Each row is a point. To make a cloud, some directions were put in groups of two or more. Within a group, all points are equally far from the middle, so they leave a hole (a ring in 2 directions, a hollow ball in 3). The other directions are filled evenly. Then the cloud was stretched, turned, moved and blurred a little. How many holes are there, and how many directions does each take, smallest first?

Cloud (19 x 3):
[[-0.06 -0.10  0.56]
 [ 0.13  0.16 -0.28]
 [ 0.00  0.43  0.47]
 [-0.20  0.61  0.07]
 [-0.04 -0.12 -0.30]
 [ 0.32  0.20  0.59]
 [ 0.36 -0.31  0.13]
 [ 0.24 -0.60  0.18]
 [-0.32 -0.32 -0.31]
 [-0.16  0.34  0.37]
 [-0.18 -0.60 -0.27]
 [ 0.53  0.07  0.16]
 [ 0.14 -0.53  0.55]
 [ 0.29 -0.24  0.54]
 [-0.27 -0.72 -0.28]
 [ 0.02 -0.09 -0.27]
 [-0.18 -0.41 -0.30]
 [ 0.55  0.28  0.52]
 [-0.23 -0.55 -0.30]]
Holes: 1 (2)

Cloud:
[[-0.44 -0.19  0.41 -0.01]
 [-0.53  0.41  0.18  0.01]
 [ 0.15  0.27  0.43 -0.41]
 [-0.03  0.43 -0.12 -0.64]
 [-0.47 -0.32  0.47 -0.23]
 [ 0.46 -0.31  0.25  0.23]
 [ 0.01  0.14  0.29 -0.72]
 [ 0.06  0.03 -0.41 -0.53]
 [ 0.40 -0.01  0.10 -0.46]
 [-0.40  0.20  0.26  0.20]
 [-0.38  0.10  0.61 -0.28]
 [-0.38 -0.31 -0.07 -0.40]
 [-0.03  0.19  0.20 -0.74]
 [ 0.19  0.07  0.44 -0.57]
 [ 0.05 -0.08  0.23 -0.80]
 [ 0.24 -0.03  0.57  0.10]
 [-0.37 -0.41  0.20  0.07]
 [ 0.33  0.39 -0.13  0.42]
 [ 0.26 -0.13  0.11  0.45]
 [-0.18  0.50  0.34  0.24]
 [ 0.46  0.25 -0.18 -0.04]
 [-0.18 -0.22 -0.45 -0.15]
 [-0.51 -0.13  0.12 -0.37]
 [-0.47  0.81  0.14 -0.11]
 [-0.37  0.49  0.37 -0.35]
 [-0.51  0.34 -0.46  0.12]
 [ 0.12  0.27 -0.76 -0.19]
 [ 0.45  0.33 -0.37  0.08]]
Holes: 1 (3)

Cloud, 48 rows:
[[ 0.23 -0.64 -0.72 -0.03  0.15 -0.03]
 [-0.05 -0.06 -0.42  0.69 -0.43 -0.02]
 [ 0.07  0.36  0.20 -0.25 -0.07 -0.23]
 [ 0.01  0.12 -0.44  0.02  0.66 -0.18]
 [-0.02 -0.69 -0.53  0.39  0.20  0.15]
 [-0.69 -0.46 -0.45 -0.12  0.08  0.07]
 [-0.42  0.23 -0.34 -0.40  0.03  0.15]
 [ 0.17 -0.17 -0.50  0.61 -0.36 -0.25]
 [-0.62  0.24 -0.37  0.08 -0.19 -0.14]
 [ 0.34 -0.30  0.20  0.03  0.03  0.62]
 [ 0.08 -0.80 -0.50  0.22  0.03  0.16]
 [ 0.16  0.38  0.02 -0.16  0.03 -0.31]
 [ 0.40 -0.86 -0.24 -0.11  0.14 -0.07]
 [-0.06 -0.20 -0.78 -0.35  0.08  0.06]
 [ 0.27 -0.19  0.19 -0.50 -0.17  0.34]
 [ 0.39  0.07  0.28 -0.09 -0.39  0.02]
 [ 0.65  0.02  0.29  0.50 -0.05  0.03]
 [ 0.01 -0.51  0.34  0.01  0.43 -0.21]
 [-0.07 -0.52 -0.08 -0.09 -0.63 -0.26]
 [ 0.75  0.03  0.12  0.45  0.06 -0.02]
 [ 0.48 -0.68 -0.24  0.03  0.11 -0.44]
 [-0.77 -0.35  0.01 -0.14 -0.37 -0.20]
 [-0.26 -0.35  0.31 -0.76 -0.11  0.08]
 [ 0.29 -0.45 -0.44  0.69 -0.06 -0.32]
 [ 0.10  0.17  0.49 -0.21  0.10 -0.31]
 [ 0.06  0.16 -0.21  0.68  0.20 -0.12]
 [ 0.47 -0.06  0.43 -0.18 -0.28 -0.21]
 [ 0.12  0.00  0.01  0.09  0.62  0.29]
 [-0.22 -0.39 -0.38  0.03  0.45 -0.44]
 [ 0.17 -0.24 -0.53  0.14 -0.18 -0.59]
 [ 0.63 -0.17 -0.29  0.31  0.41  0.31]
 [-0.27 -0.05 -0.36  0.71 -0.10 -0.26]
 [-0.46 -0.60 -0.30  0.33 -0.44  0.21]
 [-0.21 -0.10 -0.48 -0.05 -0.25 -0.61]
 [-0.26 -0.04  0.47 -0.59 -0.25  0.00]
 [ 0.33 -0.42  0.25 -0.43  0.35 -0.45]
 [ 0.32 -0.12  0.05 -0.31 -0.15  0.43]
 [ 0.62 -0.73  0.27  0.21  0.20  0.02]
 [-0.41 -0.16  0.50 -0.36 -0.07  0.32]
 [ 0.34 -0.19 -0.35  0.33  0.34  0.46]
 [ 0.40  0.03 -0.53 -0.27  0.56 -0.12]
 [ 0.41  0.00 -0.33  0.76  0.17 -0.06]
 [-0.07 -0.02 -0.61 -0.10 -0.36  0.07]
 [-0.30 -0.56  0.35  0.27 -0.56  0.15]
 [ 0.30 -0.02  0.47 -0.34 -0.10 -0.37]
 [ 0.74  0.10 -0.20  0.26  0.14 -0.18]
 [-0.07  0.05 -0.55 -0.17  0.65 -0.07]
 [ 0.12 -0.50 -0.67 -0.29  0.36 -0.35]]
Holes: 3 (2, 2, 2)
